Each wall is flat, endless, passes through zero and stands at right angles to its row. A trip goes straight from one point to another. List the walls that it crosses, first one first.

Walls:
(1): [-0.22  0.46  0.13]
(2): [-0.25 -1.03  0.25]
(3): [ 0.21 -0.49  1.10]
(4): [-0.29  0.02  0.01]
(5): [ 0.46 -0.15 -0.81]
(6): [-0.42 -0.17  0.21]
(7): [-0.20  0.54 -0.64]
(8): [ 0.73 -0.06 -0.55]
Trips:
[ 0.19 -0.62 -0.77] to [-0.42 -0.58 -0.80] => 4, 6
[-0.38  0.20 -0.04] to [-0.65 -0.61  0.37] => 2, 3, 7, 1
[-0.09  0.19 -0.63] to [ 0.15 -0.30  0.38] => 1, 4, 2, 7, 3, 6, 5, 8
[-0.26 -0.55  0.71] to [-0.20 -0.12  0.35] => 1

Walls:
(1): [-0.42 -0.19 -0.07 -0.25 -0.57  0.26  0.19 -0.44  0.85 -0.04  0.47]
(2): [-0.04 -0.30  0.44 -0.40  0.31  0.08 -0.23 -0.22  0.19  0.09 -0.05]
(3): [-0.80  0.21 -0.04  0.75 -0.46 -0.39 -0.32 -0.02 -0.27 -1.12  0.26]
(4): [-0.24 -0.62  0.14  1.05 -0.08 -1.11 -0.30  0.25 -0.01  0.21 -0.05]
(5): [-0.36  0.10 -0.52  0.49  0.34  0.26 -0.27 -0.41 -0.47 -0.96  0.14]
(6): [-0.08  0.03  0.62  0.84 -0.19  0.31 -0.51  0.19  1.27 -0.31  0.12]
Trips:
[ 0.99 -0.04  0.52  0.97  0.29  0.17  0.09  0.26  0.14  0.34 -0.46] to [-0.28  0.89 -0.61  0.64 -0.20  0.16 -0.45  0.31 -0.13 -0.23  0.30] => 5, 3
[ 0.06  0.73  0.14 -0.70 -0.07  0.50 -0.13 -0.06  0.39  0.23 -0.24] to [-0.64  0.19  0.24 -0.21  0.41 -0.24  0.20 -0.21  0.11 -0.67  0.56] => 5, 3
[ 0.08  0.18 -0.22 -1.12  0.27  0.06  0.09 -0.15 -0.10  0.01 -0.28] to [ 0.58 -0.18  0.33 -0.11  0.18 -0.01 -0.33 -0.20 -0.45 -0.54 -1.24] => 5

Walls:
(1): [-0.47 -0.43 -0.25 -0.35 -0.37  0.28  0.76  0.17 -0.54  0.11  0.00  0.04
  0.24  0.52  0.18 -0.22  0.61 -0.33  0.48  0.36 -0.62 -0.15 -0.17  0.23
  0.31 -0.05  0.56 -0.01  0.55  0.19  0.41  0.37]
(2): [ 0.63  0.50  0.42 -0.04  0.09  0.74  0.78  0.31 -0.95  0.54  0.34  0.33
  0.28  0.30 -0.22  0.29  0.17 -0.53  0.10  0.22  0.55  0.09 -0.27 -0.25
 -0.07 -0.45 -0.39 -0.03 -0.85  0.94  0.77 -0.02]
(3): [ 0.27  0.02 -0.10  0.45 -0.22  0.01 -0.16 -0.17  0.34 -0.08  0.14 -0.29
 -0.59  0.14  0.14 -0.15  0.31  0.01 -0.41 -0.28 -0.17  0.19  0.43 -0.09
 -0.54 -0.21 -0.40  0.83 -0.01 -0.54  0.33  0.17]
(4): [-0.29 -0.20 -0.05  0.46 -0.25  0.34  0.05 -0.09  0.53 -0.28  0.34 -0.14
  0.60 -0.31  0.10 -0.08 -0.09 -0.56 -0.47 -0.18  0.23  0.26  0.52 -0.35
 -0.34 -1.00  0.19  0.54  0.01 -0.50  0.19 -0.11]
(5): [ 0.02 -0.51  0.31 -0.53 -0.48  0.27 -0.27 -0.43 -0.25  0.52  0.01  0.10
 -0.15 -0.55  0.58  0.00 -0.14  0.18 -0.55 -0.04 -0.01  0.13 -0.10  0.21
 -0.89  0.43  0.21 -0.50  0.17  0.18 -0.46 -0.03]
(6): [ 0.94 -0.47 -0.38 -0.08  0.15  0.64 -0.60 -0.59  0.20  0.44  0.27  0.25
  0.08 -0.92 -0.03 -0.21  0.62 -0.24  0.03  0.65  0.31  0.24 -0.37  0.08
 -0.81 -0.09  0.33 -0.17 -0.47  0.51 -0.46 -0.01]
(7): [ 0.82 -0.04 -1.30 -0.35 -0.01 -0.99 -0.85  0.60 -0.04  0.74 -0.11  0.43
  0.29 -0.97  0.08  0.55 -0.10 -0.13 -0.57 -0.39  0.20  0.06  0.03  0.65
  1.01 -0.21 -0.55  0.58  0.51  0.07  0.78  1.25]
(8): [-0.15 -0.57 -0.19  0.57 -0.58  0.44  0.40 -0.09  0.33  0.27 -0.12 -0.12
  0.17 -0.55  0.14 -0.18  0.82 -0.34  0.03 -0.43  0.72 -0.06  0.28 -1.00
 -0.08 -0.37 -0.23  0.78  0.28 -0.77  0.50  0.39]
(9): [-0.11  0.41  0.23  0.04 -0.24 -0.39 -0.41 -0.65 -0.03 -0.28  0.29 -0.54
 -0.11 -0.79 -0.03 -0.38 -0.26 -0.62 -0.21  0.34 -0.62 -0.33  0.10  0.49
  0.18  0.32  0.13 -0.71  0.18  0.14  0.20  0.33]
(10): [ 0.89  0.37 -0.47  0.53  0.65 -0.17  0.02  0.08 -0.32 -0.16  0.01  0.02
 -0.65 -0.10  0.30  0.21  0.60 -0.35  0.10  0.28 -0.72 -0.06  0.06  0.40
 -0.39  0.22  0.12 -0.67  0.09  0.17  0.36 -0.02]
(11): [-0.19  0.22  1.17 -0.17 -0.28  0.51  0.32  0.30 -1.11 -1.00 -0.08  0.77
  0.60  0.31 -0.24 -0.33 -0.54 -0.81  0.35 -0.78 -0.01 -0.10  0.43  0.19
  0.53  0.16 -0.02 -0.11  0.59 -0.55 -0.11 -0.01]
(12): [-0.76 -0.54 -0.04  0.57  0.00  0.15  0.46 -0.29 -0.32 -0.09  0.14 -0.26
  0.21 -0.11 -1.10 -0.54  0.08  0.00  0.47  0.19  0.28 -0.87 -0.40 -0.31
  0.08  0.76  0.38 -0.11  0.43 -0.01 -0.12  0.32]
Trips:
[-0.28  0.25  0.41 -0.34  0.57 -0.12  0.96 -0.30 -0.23 -1.16 -0.06 -0.28
  0.95  0.51 -0.89 -0.03 -0.06 -0.13  0.28  0.09  0.35 -0.44  0.05  0.42
  0.36  0.55 -0.36 -0.12  0.29  0.02 -1.08  0.29] to [-0.96  0.92  0.13  0.12 -0.99  0.95 -0.33 -0.23 -0.06 -0.10  0.09  0.20
  0.47  0.18  0.02 -0.38  0.30 -0.23 -0.33 -0.86 -0.37 -0.22  0.05 -0.29
 -0.15  0.18 -0.20  0.13 -0.31 -0.93 -0.44  1.09] => 4, 8, 3, 5
[ 0.08 -0.01 -0.05 -0.49  0.16  0.61  0.21  0.05  0.02  0.17  0.71 -0.02
 -0.23 -0.25 -0.22  0.27 -0.41 -1.01  0.21 -0.04  0.16  0.40  0.26  0.08
 -0.45  0.64 -0.10  0.41  0.32  0.23  0.12  0.03] to [-0.06  0.26 -1.04  0.15 -0.35 -0.10  0.58 -0.51 -0.35  0.27 -0.11  0.06
 -0.34 -0.38  0.78 -0.03  0.08 -0.14 -0.13  0.46 -0.05 -0.44 -0.51 -0.13
 -0.71 -0.71  0.11  0.38  0.07  0.18  0.44 -0.84] => 12, 11, 7, 9
